Each row of a before or after table is a point. The points were changed in one or more steps. Then noise was added and the rows were shuffled. The steps act on how far a point lies along the listed directions, d1 being the first. Name the steps. A step turns or swaps two directions, mirrors them in a line or flattens them onto one, adds a multiple of one to another, or multiplies one. Angles are multiples of 10 degrees, from the lower direction toward the higher: turns from -170 to 170, lines from 10 to 170 but not 90. Use the fewest steps. Two steps may share a direction if one is a turn and the other turns, adds or multiplies; they go together, in the order done. Otherwise the lowest direction goes first.

Directions:
(1): [33,27]
(2): [-27,33]
Before:
[[5,10],
[-29,-15],
[-14,-6],
[4,25],
[9,-35],
[26,-47],
[-2,-33],
[18,-28],
[11,19],
[11,29],
[14,22],
[9,-3],
[62,-73]]
After:
[[13,31],
[27,32],
[22,38],
[-22,-12],
[10,15],
[18,-28],
[20,25],
[-14,-40],
[10,-1],
[4,-40],
[-45,-25],
[22,-51],
[62,-72]]
Steps: multiply d1 by 1.6

Directions:
(1): [-7,6,51,-38,-25,-5,-9,48]
(2): [-2,29,-18,-10,-56,27,45,-11]
(3): [1,40,9,33,32,-17,43,35]
Before, 10 rows:
[[-11,52,39,16,-36,-15,27,75],
[-26,-9,-58,49,14,-6,-24,-30],
[10,9,-4,-15,4,-11,-15,34],
[2,-1,-33,23,-10,23,21,-11],
[-8,-9,7,-26,-8,-4,23,2],
[-2,-71,29,-30,-7,2,-71,21],
[3,36,-45,-7,-59,18,41,-21],
[-7,5,26,-6,49,-29,1,44],
[-13,-22,-52,5,-48,30,4,-41],
[6,35,-43,12,-18,33,63,-23]]
After, 10 rows:
[[10,-51,-21,-4,42,5,-53,-39],
[-4,25,9,-12,-77,35,57,38],
[-11,-40,-46,-2,-35,23,-21,-47],
[2,-34,-23,17,15,14,-20,-16],
[-8,26,20,0,34,-22,29,52],
[2,-45,-23,-24,1,-6,-70,-36],
[10,15,-5,-15,-5,-10,-6,35],
[-27,9,-61,54,-1,-2,5,-25],
[-8,-15,55,5,14,-36,-58,60],
[-7,-25,6,-29,1,-11,5,-1]]
Steps: mirror d2 and d3 in the line at 120 degrees

Directions:
(1): [-13,1,27,43,-33,22,-30,-33,30,54,23,-3]
(2): [19,2,-29,-33,-35,-26,41,-26,19,5,62,6]
Before:
[[8,-5,2,1,34,-1,14,16,-6,-5,-6,-24],
[2,7,-31,-50,65,-24,34,53,-47,-80,-70,-11],
[17,8,-28,-49,-44,-19,41,-22,-5,-5,67,-8],
[30,-2,-30,-44,-51,-38,18,-51,42,17,102,18],
[25,-1,-28,-31,-17,-6,31,2,5,-19,-5,6],
[-7,10,29,32,1,-9,-27,-22,-4,28,-10,5],
[20,24,-50,-48,44,-10,34,43,-35,-62,-46,3],
[-10,-6,-20,-26,39,-19,11,45,-36,-61,-58,4],
[-20,-2,15,-1,15,4,-9,13,-16,5,-27,-4],
[-22,-7,38,50,8,11,-43,28,-2,21,-23,4],
[11,11,-26,-10,-49,-18,21,-38,9,21,56,-11],
[12,-3,-18,-43,-7,-23,28,-3,22,-15,29,3]]
After:
[[-6,11,3,30,-46,8,-16,-42,14,47,39,-15],
[-32,8,29,31,68,26,-39,50,-35,-28,-110,-21],
[-15,-4,28,24,-8,19,-36,-7,33,29,-4,-7],
[15,11,-8,-21,0,-42,25,-15,-11,-4,17,9],
[3,-4,14,23,-14,32,-25,-3,16,17,-32,2],
[7,-5,5,12,35,3,8,14,-6,-1,-11,-23],
[14,-7,-22,-32,6,-41,36,34,-13,-31,18,17],
[-15,21,10,37,48,42,-43,35,-21,-6,-87,-7],
[-8,1,-4,-25,15,-9,15,13,-20,-12,-16,-2],
[-7,-3,28,37,-48,12,-58,-56,57,71,56,11],
[-20,7,34,41,-41,36,-41,-28,10,53,22,-20],
[-29,-7,12,16,40,11,-32,42,-28,-34,-82,0]]
Steps: swap d1 and d2

Directions:
(1): [-83,42,11,-19,28,-16,8,46,3,4,13,-6,-11,-43,-35,42,-4,45,14,-24,-19,-28,6,5]
(2): [12,15,-45,-11,58,-18,47,-6,-32,7,-38,-3,31,21,-30,-8,51,-27,32,-36,17,-19,-36,-23]
(3): [6,-7,10,15,43,11,7,29,-11,-11,-29,-43,-71,52,18,-4,-17,-21,12,-29,-7,-12,72,17]
(4): [43,69,28,-1,-35,5,-36,-4,-10,-62,5,-38,0,-12,-12,-27,22,3,37,-21,-39,-14,-4,-32]
(5): [8,23,61,40,13,36,49,-40,-1,23,-43,34,-25,-29,25,3,-14,-3,5,5,-33,-37,-37,15]
Before, 12 rows:
[[59,88,61,12,-37,12,-51,-8,-13,-60,6,-51,-35,-3,2,-56,2,7,44,-33,-60,-32,16,-36],
[-29,-3,22,15,-6,12,-10,15,23,-1,2,-23,-52,11,22,21,-50,2,-5,31,-9,-4,55,15],
[68,71,69,9,-48,14,-46,-31,-9,-55,1,-34,-13,-28,7,-23,-2,3,20,-7,-56,-21,2,-12],
[11,-10,5,3,14,-9,-7,8,17,-3,-7,5,10,17,13,-8,-11,-20,-19,5,0,12,-2,17],
[39,34,38,6,-31,18,-18,-17,-10,-35,-11,-38,-27,7,7,-27,1,-7,-5,1,-46,-8,1,0],
[27,34,66,38,-81,27,-47,-16,37,-22,18,-20,-41,-36,37,-12,-41,27,8,16,-40,-5,15,1],
[3,43,32,2,-20,6,-25,-6,0,-21,16,-13,-12,-10,4,1,-1,12,-5,0,-37,-6,-14,4],
[5,-30,42,18,-27,17,-20,-8,41,-19,-10,14,-30,6,37,2,-48,12,-34,11,-13,0,35,42],
[-69,17,-42,-73,-14,-54,-82,83,-12,-25,81,-39,19,-4,-63,19,39,37,16,-20,31,20,33,-24],
[4,-15,20,0,-60,7,-58,3,16,-23,25,-3,9,-6,5,-22,-22,15,-16,38,-8,41,19,2],
[9,68,73,3,-36,20,-28,-2,-2,-15,-3,-23,-29,-45,17,-5,-28,28,38,0,-50,-17,8,-5],
[-19,26,42,3,-63,11,-53,25,25,-50,37,-42,-18,-33,25,9,-27,33,-11,7,-25,14,21,14]]
After, 12 rows:
[[7,-8,6,7,21,-9,1,7,15,4,-14,10,7,15,13,-3,-11,-18,-18,4,1,4,-6,20],
[1,58,129,21,-82,45,-60,-15,13,-23,33,10,-54,-64,25,-5,-24,36,6,27,-60,-24,-6,7],
[-101,59,10,-20,71,-27,21,59,-10,29,5,-15,-33,-29,-43,30,-7,50,28,-53,-23,-54,18,0],
[-28,42,3,-10,28,-5,10,6,-13,3,0,-3,1,-9,-18,16,14,12,4,-18,-23,-18,-30,3],
[-34,67,2,-24,48,-16,30,23,-29,15,-31,-19,3,-29,-28,14,20,20,64,-39,-14,-34,-19,-17],
[17,-5,5,15,51,8,53,-27,2,1,-68,23,1,21,7,-3,8,-20,4,-31,-1,-36,-20,21],
[20,27,15,28,34,17,38,-19,-9,-4,-51,-21,-33,26,14,-2,-4,-33,33,5,-15,-33,4,-7],
[-75,45,1,-30,69,-34,35,36,-16,25,-9,-4,3,-43,-49,53,11,33,15,-38,-10,-44,-5,14],
[-39,45,-4,19,63,-7,74,-2,-6,42,-50,8,-4,-32,-20,22,20,11,48,-42,-6,-57,-49,-8],
[-31,7,40,22,19,22,42,-23,-3,32,-43,40,4,-31,-2,2,-10,9,2,14,-19,-14,-39,14],
[-58,16,-7,-20,46,-12,35,28,-15,19,-19,-17,-17,-2,-30,23,8,13,-7,-18,-17,-23,-4,17],
[-26,59,45,24,25,21,53,-7,-9,-7,-42,-7,-7,-44,12,16,13,9,23,-27,-32,-44,-52,11]]
Steps: swap d1 and d4; turn d2 and d5 by -120 degrees
